Rows are points. A path goes straight from each point to the next, and from the last back to the first. The post is the endless flat space through its rows: a point in 2 columns, a line in 3, a plane in 4, and so on, so that a path can go around it. How many times does the path go around the post? Going back the other way cancels.

Post (1 x 2):
[[-3 15]]
Path, 29 rows:
[[ 35  34]
 [ 20 -16]
 [ 34  29]
 [  9  33]
 [-44  37]
 [-58  -4]
 [ -8 -26]
 [ 20  -2]
 [ 41  57]
 [ -3  34]
 [-55  38]
 [-45 -43]
 [-45 -10]
 [-15  36]
 [ 10  36]
 [ 55  23]
 [  1 -33]
 [-17  -9]
 [-20  18]
 [-29  41]
 [-33   7]
 [-20 -37]
 [  9   3]
 [ 21  35]
 [  3  74]
 [-53  37]
 [-56 -21]
 [-34  44]
 [  3  42]]
Times around: 1

Post (2 x 3):
[[ -2 -33   7]
 [  9  25   5]]
Path (25 x 3):
[[ -14   53   -9]
 [   8  -37   -6]
 [  25    7    6]
 [  12   28   18]
 [ -22   65   12]
 [ -21   -4  -30]
 [  11 -121  -13]
 [  17  -51   22]
 [  22  -17   33]
 [  56   -1   18]
 [  -4  -20   -5]
 [ -34  -37  -10]
 [  -1   10   34]
 [  27  -21   30]
 [  23  -55  -14]
 [ -18  -44  -16]
 [ -39  -17   13]
 [   9   72   37]
 [  35  -26   16]
 [  18   18   -1]
 [ -16   -1   -4]
 [ -31   -2   31]
 [  10  -21   18]
 [  51   45   12]
 [   7   12  -13]]
Times around: 2

Post:
[[-15  32  18   6]
 [ 24 -51 -25  36]
 [ -3  35  19 -11]]
Path (24 x 4):
[[ 45 -43  32 -19]
 [-43  21   4 -14]
 [-34 -17   8  -3]
 [-32  62  50 -17]
 [  4  13  20   8]
 [-21   3  33 -17]
 [-50  59  15   9]
 [ -7  44  14 -44]
 [-74  63  75   2]
 [ 74 -40   0  -9]
 [ 24  22   0  19]
 [ 58 -55 -50  -2]
 [-57  52   3  41]
 [ 27  32   5  16]
 [-16  54 -25  41]
 [-17  48  14 -24]
 [  5 -46  18   9]
 [ 21 -76 -22   4]
 [ 34 -20 -42  17]
 [ -1  51   1  11]
 [-54  41   1  11]
 [  7 -24  20 -11]
 [ 20  -9  29  27]
 [-26  29  16  46]]
Times around: 1

Post, 7 rows:
[[ 17  34 -40  78   7 -26 -17  -9]
 [  9  -7  22 -16  -4   2  37 -31]
 [ 16 -27 -40  56  36  42  -9  26]
 [-22 -73  14  33  18  23 -17  19]
 [ 17  21  16 -25 -23  -9 -18  -2]
 [-28 -20   5 -56  -3   4   1 -32]
 [-19   7  20 -35  21 -10  11  13]]
Path (24 x 8):
[[ 14 -49  -7  19  48  57  10   3]
 [-28 -16  17  23   5  37  30  -5]
 [-52  -9 -31 -49  39  10 -41  65]
 [-25 -61  46 -18   7 -49  18 -38]
 [-14 -14  31 -67 -30  -1 -67  58]
 [-97 -13 -49  19  33   9  22 -32]
 [  4  19 -78  18  61  55   8   7]
 [ 17   1 -37 -38  22  12 -38  -6]
 [-48 -19   0  -6  35   2 -62 -37]
 [-22  11  59 -39   6  -7  66 -10]
 [ -5   1  -4 -77 -65  11 -98  33]
 [ 46  26 -15 -26 -16 -24  42   1]
 [ 25  12  -4  17 -24  20 -20  14]
 [-35 -16   8 -68 -17  18 -25 -49]
 [ 15 -10   9 -16  29  -5  -8  13]
 [-29 -46 -32   3   1 -19 -35   3]
 [-42 -65 -14   2   4  71  -8  41]
 [-36 -13   7  11  38  54  -2  12]
 [ 11  71  16 -53   7 -30 -31  17]
 [ 18 -32 -54  23  34  47 -21  34]
 [ -3  15  13 -44  25   7  28  52]
 [-15  27 -64  65   1  32  -4 -28]
 [-17  27  65 -42  26 -26 -10  51]
 [-31 -55  19 -11  21  -9 -19   7]]
Times around: 2

Post:
[[-54   0 -12  -9 -26  19 -12  61  23]
 [ 34 -37 -25  -1 -30  -9  -1 -10 -21]
 [ 31  67  25   4  16  -4  51 -33 -14]
 [  0 -16 -23  23  -2  21  -8 -14 -16]
 [ -8 -30  -4  -7 -18   6  31   2 -30]
 [-65  15  22 -19 -27   8 -34  11  18]
 [ 18   5  24 -17  43  11  15   7 -20]
 [  1  14  25  25  15 -29  15   5 -16]]
Path (27 x 9):
[[ -10  -13   14  -16   17   42   10   65  -21]
 [ -42   10   36   43    8   -4   53   45   -9]
 [ -68  -36    3    0    3   -1  -27  -14   20]
 [ -25    3   -8  -14    2   -5   15  -17   -6]
 [  45  -33  -40   25  -50  -66  -66   58  -15]
 [   5   43    3   35   15   28   -4  -38  -13]
 [ -11   23   -6   79    5    3  -44  -30   11]
 [ -34  -23  -13   39   50   54   19   29   10]
 [ -14  -43   40   10  -23  -29   48   82  -33]
 [  10   79   32   -1  -10   15   -3  -41  -30]
 [  -7    2   10   -4   14  -12  -31   -6  -34]
 [ -77   28   -9   20   52   25   56   57    6]
 [  21  -55  -54   78  -37  -21   -3  -38  -13]
 [   4    5   -6    1   11  -30  -13   -3   11]
 [ -56   62  -13  -17   14   59   33  -32  -14]
 [  10   -7   25   43    9  -26  -74  -28  -38]
 [   5   21   24 -117  -41   70  -25  -45    5]
 [ -16   14  -43    1   -1   65  -42    6    9]
 [ -50  -51   60   -7   12  -77   51   16  -69]
 [ -25   -5  -13   13   32   17   71   46   10]
 [ -26    1  -38   21   -7   58    3   30   10]
 [ -31  -14   86   11   30  -42  -30    5  -39]
 [ -14   56   62  -40  -11  -29    9  -39  -35]
 [  34    3  -25   43   -3  -72   34  -20  -34]
 [   7  -20    8   72   25  -95    0    3    4]
 [ -22   12  -10    8   11    3  -20  -53  -12]
 [  12  -38  -10    6  -17  -39  -12   65  -34]]
Times around: 0

Post (10 x 11):
[[ -39   -8   23    2  -22   37  -13   -8   31  -32    4]
 [  28  -14   -9  -19  -19   16   -3  -10    5    7    6]
 [   0   13  -21  -53   13   20  -14  -28   19   -6   27]
 [   2   28  -11   47   -2   11  -15    3   40   33  -32]
 [ -15   13  -31  -26  -11  -25   -3  -32   10   -1   -6]
 [  16    4   45  -55   22  -45   51   53   47    9   -7]
 [-106  -20   50  -50  -28   53    9    7    8  -12    6]
 [  -2   24  -20   22   20   15    2    0  -26    9   56]
 [ -39   38   -8  -18  -19    9    0  -14  -17   -6  -58]
 [  14  -20  -27   14  -10   -9  -44    3   40   -3  -33]]
Path (26 x 11):
[[  13  -27   17   -4   25   -7  -51   13   53  -42   23]
 [ -10  -34    8   -2   55   -9   -8   58   -9   -5   25]
 [  44  -81   -6  -27  -13    9  -43   32   75  -47  -10]
 [   7   39  -76 -100    3  -61  -10  -21    1    7   17]
 [ -60   60   13  -51    5  -11   41   15  -56   37  -24]
 [ -11  -36   -5  -23   13  -44  -43   -6   16  -29  -33]
 [  60  -89  -72  -18   35  -39  -50    7   31   15   20]
 [   6   19  -13   11  -16   38    7  -82   24  -40  -26]
 [ -11   16   49    9    1   38  -11    3    7    5  -33]
 [   3   33   49  -10   19  -12   16   65   36   53   16]
 [ -63   54   34   28   -5   43   -7   50   52   19  -76]
 [ -53   -9   42  -88   13   15   29   20   48  -33   21]
 [ -19  -12   31  -42   11    1   44   15  -35   41  -15]
 [ -14   30   17   49  -12   15  -67   -8   -9  -23  -50]
 [   4  -42   -6   45  -25   10  -54   21   44  -31   69]
 [  16    8   -9    4  -11   41  -10   19   12   -5   38]
 [  64  -25  -19  -33  -17  -36  -35  -10    7   10   31]
 [ -15  -31    1  -18   21  -25  -62  -21   37  -25  -14]
 [ -38   -7   19  -50  -11   32   27  -11   -5  -79  -76]
 [ -18    3  -21   36  -40   57   14    6  -29  -49   -7]
 [  64   14    2  -25    2  -11    1   35   32   21   -3]
 [ -24  103   15  -14   19  -13   30   -3    6   19  -54]
 [ -17    5  -39  -54    6  -21  -16  -45    5  -11  -14]
 [  -2   -5    8  -58    8   54   -4  -15   60  -31   28]
 [  -2    5  -52   43  -41  -16  -15  -20  -11   -8  -24]
 [ -71   21   19  -91  -21  -86   -7   15    6  -37  -53]]
Times around: 2
